Each row of a before or after table is a point. One or more steps were done to the points. Then noise was added and the rows were shuffled. The steps act on columns, c1 being the first. Name the steps. A step turns or swaps two columns, mirrors them in a line or flattens them onto one, adds a multiple of one to another, or multiplies or shifts one. Angles are multiples of 10 degrees, from the lower column toward the higher: turns from -170 to 170, lines from 10 to 170 but not 90. Use the fewest steps. Two steps may share a column if one is a turn and the other turns, adds or multiplies; they go together, in the order done. Otherwise the lowest column goes first.
(in the rows, 128 means zero)

Before (12 x 2):
[[ 96 117]
 [ 95  96]
 [120 135]
 [188 122]
 [ 79 110]
 [104 131]
 [136 172]
 [195 157]
 [174 136]
 [133 177]
 [138  88]
 [157 153]]
After:
[[159  99]
 [ 85 143]
 [104  72]
 [ 88 115]
 [171 164]
 [155 148]
 [176 145]
 [124 139]
 [136 153]
 [ 82 147]
 [ 72  87]
 [100  91]]
Steps: mirror c1 and c2 in the line at 120 degrees

Before (10 x 6):
[[119 143 149 130 110 148]
 [103 165 145  55 108 172]
 [ 64 127  84 131 101  91]
 [129  83 168 128 133 148]
 [126 105  10 146 151 116]
 [142 112  87 151 113  53]
 [ 95 143 139 130 141 174]
 [ 91  95 136 138 137 117]
 [134 116  86 136  92 165]
 [ 81  94 164 111 125 143]]
After, 10 rows:
[[ 34 106 194 146 151 165]
 [113 145 115 128 138  77]
 [ 52 125  96 133 103 151]
 [123 167 115  51 108  76]
 [124  95  74 111 121  95]
 [162  81 112 131 136 103]
 [103 111 141 150 113 210]
 [102 118 171 140  93 103]
 [139 146 118 131 109 104]
 [110  94  93 138 142 131]]
Steps: turn c1 and c3 by -50 degrees; turn c3 and c6 by -160 degrees

Before:
[[131 121 146  87 146  85 122  88 137]
 [ 94 167 110  95  73 173 109  88 114]
 [181 162 143 178 129 153 156 185 122]
 [147  87 112 104 157  79  76  88 125]
 [114  89 112  57 147  64  94 150 154]
 [173 108 138 103 128  73  84 110 168]
 [145 155 174 144 152 122  94 194 133]
 [189 137 151 119 177 142 111 173 152]
 [125 184 102 102 133 101  98 116 130]
 [111 133 110 140 125 140 122  83 163]]
After:
[[128 172 185 172 109 130 191 127 114]
 [147  70 141  98 140 103  68 103 123]
 [134 183  87 116 134 146  85 133 100]
 [140  60 108  58 153  92 129  86 180]
 [150 164 113 100 138  75 103 103 133]
 [136 140 107 140 123 137  86 141 200]
 [124 144 195 104 135 139 161  92 176]
 [133  85 178 106 137  90  91  99 207]
 [111  99 138  84 145  93  92 145 148]
 [ 91 150 156 133 128 109 171  66 135]]
Steps: turn c1 and c3 by 70 degrees; turn c2 and c6 by -30 degrees; flatten c4 and c5 onto the line at 160 degrees; mirror c7 and c8 in the line at 30 degrees; multiply c9 by 2

Before (12 x 12):
[[146 152 135 134 134 129 142 142 140 141 106 152]
 [111 142 117 102 146 138 135 131 146 113 120 156]
 [135 106 117 100 104 126 110 142 152 135 172 143]
 [129 140 115 163 153 122 154 139 155 136 138 130]
 [109 123 134 135 106 158 155 159 109 131 165 151]
 [113 126 129 114 164 124 113 128 129 161 124 145]
 [103 121 136 126  97 162 152 145 163 118 139 124]
 [131 131  84 134 132 146 139 114 148 109 112 110]
 [137 147 138 138 112 142 140 106 136 100 122 160]
 [134 150 147 115 155 171 101 156 138 155 133 127]
 [131 156 122 142 147 158  91 137 122 142 107 168]
 [120  97 114 145 143 124 105 156 105 115 141 135]]
After (12 x 12):
[[149 104 139 122 126 106 109 118 163 178 165 171]
 [137 135 111 146 151 136 142  86 138 147 109  73]
 [145 150 156 125 170 155 101 146 147 195 134 126]
 [141 156 136 135 158 146  90 120 119 181 108 250]
 [130 141 135 174 124 155 152 116 129 171 133 134]
 [152 144 109 143 140 111 140 139 126 139 117 228]
 [185 151 143 143 132 135 141 135 133 180 102 202]
 [ 78 142 132 122 138 147 132 120 156 156 116 210]
 [ 71 123 162 119 154 106 156 134 109 174 171 201]
 [ 81 128 128 113 125 162 115 129 140 199 122 179]
 [ 52 119 144 152 161  96 153 135 151 159 128 118]
 [104  97 152 127 118 145 101 115  98 155 147 148]]
Steps: multiply c1 by 3; swap c3 and c8; add -0.3 times c9 to c11; turn c4 and c9 by -40 degrees; swap c5 and c6; shift c10 by 40; multiply c12 by 3
